Each row is a point. Two turns around zero, p and q, are shown by what they do to some points. Where does a point land after both, in the order given? Backwards means that the second turn is done in reverse. Each puzzle has new turns, and all numbers are rounded.
(in the rows, 128 means zero)

Turn p:
[97 96] => [ 85 116]
[163 109] => [148  94]
[124 179] => [151 174]
Turn q:
[108  93] => [136  89]
[138  77] => [169  97]
[125 176] => [ 94 162]
[141 166] => [112 165]
Where do these land?
q, then p: [129 169] => [121 168]
q, then p: [104 147] => [101 142]
p, then q: [102 134] => [101 129]
q, then p: [120  68] => [131  68]
q, then p: [185 122] => [185 133]

Turn p:
[147 179 126] => [ 96 170 140]
[103  63 164] => [175  67 144]
[160 153 100] => [119 173 109]
[102 118 122] => [121 102 118]
Turn q:
[145 154 125] => [148 152 125]
[ 85 120 120] => [ 90 123 151]
[179  99 164] => [175  87  98]
[105 145  72] => [ 84 172 122]
[ 94  89 116] => [ 83 101 129]
[160 161 172] => [190 132 143]
Where do these land?
q, then p: [112 117  70] => [ 77 101 107]
q, then p backwards: [101 129 150] => [116 133 160]
p, then q: [187 111 179] => [208 130 128]
q, then p: [112 154 113] => [101 131 149]

Turn p:
[143 199 142 163] => [103 199 127  97]
[125  97 106  53] => [181  78  88 138]
[120  87 152 109] => [156  95 155 137]
[122 140 128 111] => [139 127 116 113]
[102 161 106 159] => [ 80 139 115 102]
[156  85 134 172] => [109 131 166 181]
Turn q:
[123 132  42 167] => [169 154  50 107]
[138 144 155  90] => [ 95 139 164 123]
[187  97 134 123] => [164 123 170  90]
[110 142 156 146] => [123 124 134 167]
[ 82 125 153 115] => [ 90 100 123 153]
Where do these land?
p, then q backwards: [120 163 111  75] => [128 107  67 144]
q, then p backwards: [153  85 146 144] => [110  98 160  99]
p, then q: [124 144  98 139] => [116 130  94 127]
q, then p: [ 83  90 161 176] => [ 94 109 162 193]
p, then q: [185 188 116  75] => [146 218 111  94]
p, then q backwards: [ 97  91 115 144] => [101 101 161 111]
q, then p: [135 135 149 143] => [122 145 148 132]

Turn p:
[ 84 157 147 159 171 102] => [ 93 151 174 168 101 108]
[134 105  94  99  80 113] => [123 116  94  94 178 117]
[ 87 115 134 160 219 172] => [114 138 176 203 105 194]
[101 107 164 161 146 153] => [117  91 146 168  99 144]
[171 126 136  90 105  94] => [159 126 133  73 146 102]
[173 130 100 137  92 128] => [164 134  82 118 144 110]
[145 156 122  89  82 135] => [125 137  91  71 123 122]
Turn q:
[101 128 146 100 137 126] => [136 126 157 101 129 111]
[123 105 150 146 119 216] => [ 83 167 153 110  87 183]
[121  79 132 139 103  76] => [112  84  99 128  97  84]
[157  97 119  66 116 185] => [129 170  99  54 117 159]
[127 180 106 154 193 106] => [136 109 152 170 203 139]
[140 147 158 149 131 103] => [151  98 140 156 119 135]
[128 160  85 141  98  84] => [148 140  97 175 145  86]
Where do these land?
q, then p backwards: [118 108 137 163 147  82] => [100  90 154 157 105 119]
p, then q: [171 128  80 112  80 160] => [125 163  82 113 192 139]
p, then q backwards: [156 107 126  89 173 143] => [147 162 158 105 158 161]
q, then p: [ 74 132  87 178 122 101] => [ 95 130 161 182 129  75]
p, then q: [134 151 150 178 179 113] => [151 109 132 185  82 140]
q, then p: [123  95 147 116  65 129] => [111 124  85  89 149  89]
p, then q backwards: [154 166 151  87  87 121] => [123  85 136  67 106 132]
p, then q: [ 94 138 146 101 171 175] => [117 178 166 118  85 144]

Turn p:
[166 155 115 142 143  84 119  78  86] => [ 91 166  61 156 133 132 120 151 112]
[101 119 141 169 196 157 102 133 147] => [127 137 173 174 163 119 150  81  97]
[135 165  67 139 167 106 155  87 139] => [109 136  54 122 164 134 133  80 116]
[129  82 159 101  84 125 147 172 121] => [171 127 163  97  97 110 131 172 157]
[172 149  79 123 173  93 142 131  93] => [110 182  72 115 170 148 155 133 136]
[164 121 100 136 155 113 156  69 128] => [133 156  67 121 153 116 106 117  89]
[110 114 151 131  69 112 115 165 171] => [161 104 159 135  82 127 104 124 181]
[ 87 139 138 101 193 166  71 103 188] => [ 71 122 191 134 159 108  99  52 105]
[124 102 131 124  44 168 106 155 117] => [157  73 165 122 114 155 100 185 150]
[ 71 108 165 116  88 135 147 169  97] => [144  83 165 119  94  97 171 168 151]
[150 152 161 127  98 149 150 146 121] => [138 124 137 111  82 161 140 146 113]
Turn q:
[137  78  91 127  88 172  86 189 142] => [138  76 207 114 121 171  85 138 133]
[ 93 174 156 109 128 159 123  88 143] => [108 153 112 169 137 160 174  95 132]
[151 105 164  86 149 118 135 124 177] => [167 103 129 117 175 110 169 109 141]
[ 69 105  96 168 145 141 154 115 111] => [107 106 117 176  84 117 124 160  86]
[103 170 115 140 103  99 113 173 116] => [ 84 145 139 142 123 116  84 128 171]
[170 101 151 151 119 163 171 120  95] => [162 149 147  89  76 120 156 135  99]
[180 133 161 174 110  75 119 133  90] => [152 191 127  88 124  83  80 118 121]
[121  85 123 106 189 104 176  99  81] => [116  91  72  96 111  80 160 140  77]
[106 157 103 165 159 162  92 146  86] => [ 62 154 149 134 125 152 110 162  92]
[138 130 102 145 107  76 172 145 176] => [169 117 110 148 121  92 106 162 185]
[171 177 158 101 107 169  99  81 140] => [147 181 121 111 152 195 163  92 140]
[ 99 122 115  65 134  98  96 123 180] => [125  72 104 151 188 140 125 100 159]
Where do these land?
q, then p: [107 114  78 124  91  91 107 100  68] => [ 98  80 135 148 178 134  78 164 155]
q, then p: [143 177 136 136  93 174 142 130 131] => [132  94 136 109  82 165 126 101 105]
p, then q: [105 156 138 100 142 127 111 130 143] => [127 118 114 165 125 123 139  95 122]
p, then q: [132  73 138  97 170 146 176 158 139] => [127 147  87  71 150 100 166 105 159]
q, then p: [ 93 118 137 136 130 134 145 101 148] => [161 125  98 152 133 135 137 138 117]
q, then p: [143 148  92 184  77  73  89  52  93] => [ 62 104 114 165 181 216  90 145 146]
q, then p backwards: [126  99 173 118 110 137  98 131 128] => [114 121 133 134 159 159 130 134 172]
p, then q: [165 195 174 134 158 129 169 153 121] => [114 150 111 133  47 164 161 112 161]
q, then p: [158  88 116  82 185 158 136 151 166] => [172 175 159  75 143  89 160 136 114]
q, then p: [ 91 118  93 193 108 120  66 107  87] => [ 80  93 155 201 152 159 132 176 132]
q, then p backwards: [146 120 134 105 144 119 168 196 183] => [ 67  81 114 106 107 119 122 181 106]
